Each row of a before or after table is a point. One or more steps were done to the points. Then noise was added and the rows were shuffled. The steps act on columns, c1 being the first. What was done? A step turns or swaps two columns, mirrors them in a line or flattens them onto one, adds a multiple of one to another, or multiplies or shifts one. Angles are multiples of 10 degrees, from the lower column toward the higher: turns from -170 to 170, lines from 10 to 170 but not 90. Use the fewest steps. Two steps may share a column if one is a turn and the other turns, adds or multiplies; they go together, in the order done. Otherwise the lowest column goes first.

Before (10 x 2):
[[-3.8 -3.8]
 [ 2.7  1.4]
 [-3.0 -1.2]
 [ 2.6  3.4]
 [ 3.7  2.7]
 [-1.6 -4.7]
 [-3.0 -2.5]
 [ 3.1  1.5]
 [-2.8 -4.7]
 [-0.2 -0.7]]
After, 10 rows:
[[ 5.3 -1.1]
 [-2.3  2.5]
 [-3.7  2.5]
 [ 5.0  0.3]
 [ 3.4 -2.0]
 [-4.2  1.4]
 [ 2.1 -2.3]
 [ 4.9 -2.3]
 [-1.9  1.9]
 [ 0.7  0.1]]
Steps: turn c1 and c2 by 110 degrees

Before (8 x 4):
[[ 0.4 -0.5 -0.3  4.2]
 [ 0.4  0.1  2.2  5.2]
 [-0.5 -3.9 -0.7  4.5]
 [ 0.5 -0.3 -2.3 -3.3]
 [ 0.3  0.7 -1.6 -3.7]
 [-1.6 -1.0 -2.2  3.9]
 [ 2.5  0.6 -1.9  5.3]
 [-1.6  0.7 -1.8  3.7]]
After:
[[  2.6   2.0  -1.8   5.3]
 [ -1.6   2.1  -1.9   3.7]
 [ -1.8  -3.1  -2.3   4.0]
 [  0.3  -1.3  -0.3   4.3]
 [  0.5   0.4   2.3   4.9]
 [ -0.5 -11.9  -0.6   4.5]
 [  0.3   2.1  -1.5  -3.7]
 [  0.7  -1.0  -2.3  -3.1]]
Steps: multiply c2 by 3

Before (8 x 8):
[[ 1.0 -0.7  4.6  4.6  2.7  0.9  0.9 -2.0]
 [-2.1 -4.3  5.7 -0.8  2.4  2.1  1.8 -2.6]
 [-2.1  4.7  5.0 -6.3 -0.7  2.0  4.1 -0.3]
 [-1.9  0.2  0.6  3.3  2.4  1.7 -0.6 -1.6]
 [ 0.4  0.4  0.8  0.9  2.3 -1.0  2.4 -5.0]
 [ 0.7  0.7 -2.4  4.0  0.9  1.3  3.9  2.6]
 [-1.0 -0.5  1.0  7.3 -0.1  0.5  2.3 -2.8]
 [-1.6  3.3  4.2  2.8 -4.7 -3.7  0.2  6.7]]
After (8 x 8):
[[ 2.0 -7.3  5.5 -1.2  2.0  2.5  1.5 -2.8]
 [-1.6 -2.8  0.6 -3.4  2.0  2.5 -0.4 -1.6]
 [-1.0  0.3  3.9 -3.2 -3.7 -4.6  0.0  6.7]
 [-1.0 -2.6  0.9 -0.2 -1.2  2.3  2.4 -5.1]
 [-4.1 -3.8  4.5 -2.1  0.9  2.8  1.1 -2.0]
 [-4.8 -3.6  1.2 -5.5  0.7  0.0  2.4 -2.8]
 [-3.3 -2.3 -2.4 -2.1  1.4  1.0  4.3  2.6]
 [ 6.3  1.7  5.0  2.5  1.9 -0.9  4.0 -0.1]]
Steps: turn c1 and c4 by 130 degrees; shift c2 by -3.0; swap c5 and c6

Before:
[[ 0.1  0.6 -2.0  0.0  0.3  1.4 -1.1  0.9 -1.7  1.1  5.4]
 [ 0.9 -0.1  0.8  0.4 -0.3 -1.3 -0.3 -0.5 -1.7 -2.7  7.6]
 [-2.9  0.7 -2.2  0.7 -1.4  0.2  1.2 -0.8 -1.7  1.6  2.0]
 [-7.4  0.3 -1.4 -0.6 -0.2 -1.6 -0.4  2.0  3.8  1.7 -1.9]
 [ 0.9 -0.6  0.6 -1.7  0.5  1.2 -1.1 -1.0 -1.8  1.2 -2.4]
 [ 1.2  3.0  1.4 -0.4  0.2  1.5  0.1  0.7 -1.4  0.0 -2.1]
 [-1.2  2.0  0.0 -2.7 -1.0 -4.5 -0.7 -1.2  5.9  1.7 -0.9]
 [ 0.7  2.1  0.2 -3.0  0.0 -2.8 -1.0  0.6 -1.5  1.4 -1.9]]
After, 8 rows:
[[  1.4   0.3   1.5   0.3   6.4   1.5   0.2  -0.3  -1.5  -0.5  -0.7]
 [  1.2   0.2   0.5   0.8 -21.9  -1.3  -0.4  -1.4  -1.8   2.1   2.1]
 [ -7.3   0.2  -1.6  -0.3   5.0  -1.5  -0.4   0.3   3.7  -2.6  -1.0]
 [  0.2  -0.2  -2.3   0.3 -15.0   1.2  -1.2   0.4  -2.0  -1.4   2.1]
 [  1.0  -0.3   0.3  -1.9   7.5   1.3  -1.2   1.6  -1.3  -0.3  -0.5]
 [ -2.8   0.1  -2.4   0.6  -7.1   0.5   1.5   1.6  -1.3  -0.3  -0.5]
 [  0.4  -0.5   0.2  -2.3   5.6  -2.7  -1.3   0.7  -1.5  -1.3  -0.6]
 [ -0.9  -0.2   0.2  -2.2   1.4  -4.4  -1.0   2.0   5.7  -0.3  -1.2]]
Steps: flatten c2 and c4 onto the line at 80 degrees; turn c5 and c11 by 70 degrees; multiply c5 by 3; turn c8 and c10 by -130 degrees

Before (9 x 14):
[[ 1.8  3.8  5.6 -2.7 -3.5 -6.0  1.6  5.4  3.6 -0.4  2.2 -3.7  0.5 -2.2]
 [ 1.0  3.1  2.3 -1.6  4.4 -1.1 -5.0  4.5  0.5 -4.7  5.1  3.7  1.1 -1.7]
 [-4.9 -2.0  1.1  1.1  1.1 -1.7  0.5 -1.6 -2.2  4.2 -0.3  3.0 -6.4 -1.3]
 [-3.9 -1.3 -1.5  2.8  2.8 -5.3  2.0  2.1 -3.4  0.8 -0.6  2.8 -2.3  1.2]
 [-5.1  1.6 -2.3  1.4  3.6 -1.8  0.8 -1.4 -0.9 -0.5 -1.1  0.4 -0.3 -1.4]
 [-1.9 -0.5  0.5 -4.8 -2.9 -5.6  3.0  5.6  2.6 -0.3  2.7 -2.1 -1.3 -3.1]
 [-3.8  1.9 -1.7  1.4  0.9 -2.3 -2.0 -2.0 -5.4  1.4  1.1  4.8  1.4 -3.1]
 [-1.5  4.7  1.6 -3.0 -1.7 -1.8  1.9  7.5  2.6 -0.4  4.7 -1.7  3.0  1.1]
 [ 1.1  2.7 -1.9  2.6  5.0 -0.6 -2.1  0.4  0.0  1.2  3.8  5.7  2.2 -3.9]]
After:
[[-1.2  4.8  4.9 -3.0 -1.9 -1.0  6.9  7.4  2.4 -0.4  1.7 -1.9  2.9  1.3]
 [-4.8 -2.4 -0.2  1.1  1.0  0.6  5.5 -1.6 -1.8  6.4  1.0  1.5 -6.2 -1.1]
 [-3.9  1.7  1.1  1.6  1.3  1.5  3.3 -2.1 -5.4  2.1 -1.8  2.8  1.3 -3.0]
 [-2.0 -0.3  2.5 -4.7 -3.0 -2.2  7.7  5.3  2.8 -0.3  0.5 -4.2 -1.3 -3.2]
 [-3.8 -1.3 -0.8  3.1  2.6 -0.3  7.0  2.2 -3.6  1.5 -1.4 -0.4 -2.0  1.0]
 [-5.1  1.9 -0.9  1.5  3.7 -0.3  5.9 -1.7 -0.8 -0.8 -2.1 -0.6 -0.5 -1.4]
 [ 1.3  2.6  3.9  2.4  5.1  2.3  2.9  0.5 -0.1  2.0 -1.9  4.0  2.2 -3.8]
 [ 1.2  3.3  5.2 -1.7  4.3  1.5 -0.1  4.5  0.6 -7.6  2.3  2.4  1.3 -2.0]
 [ 1.5  3.7  2.2 -2.4 -3.4 -3.0  6.5  5.4  3.8 -0.6  5.4 -5.6  0.7 -2.2]]
Steps: swap c3 and c11; flatten c6 and c12 onto the line at 60 degrees; shift c7 by 5.0; multiply c10 by 1.6
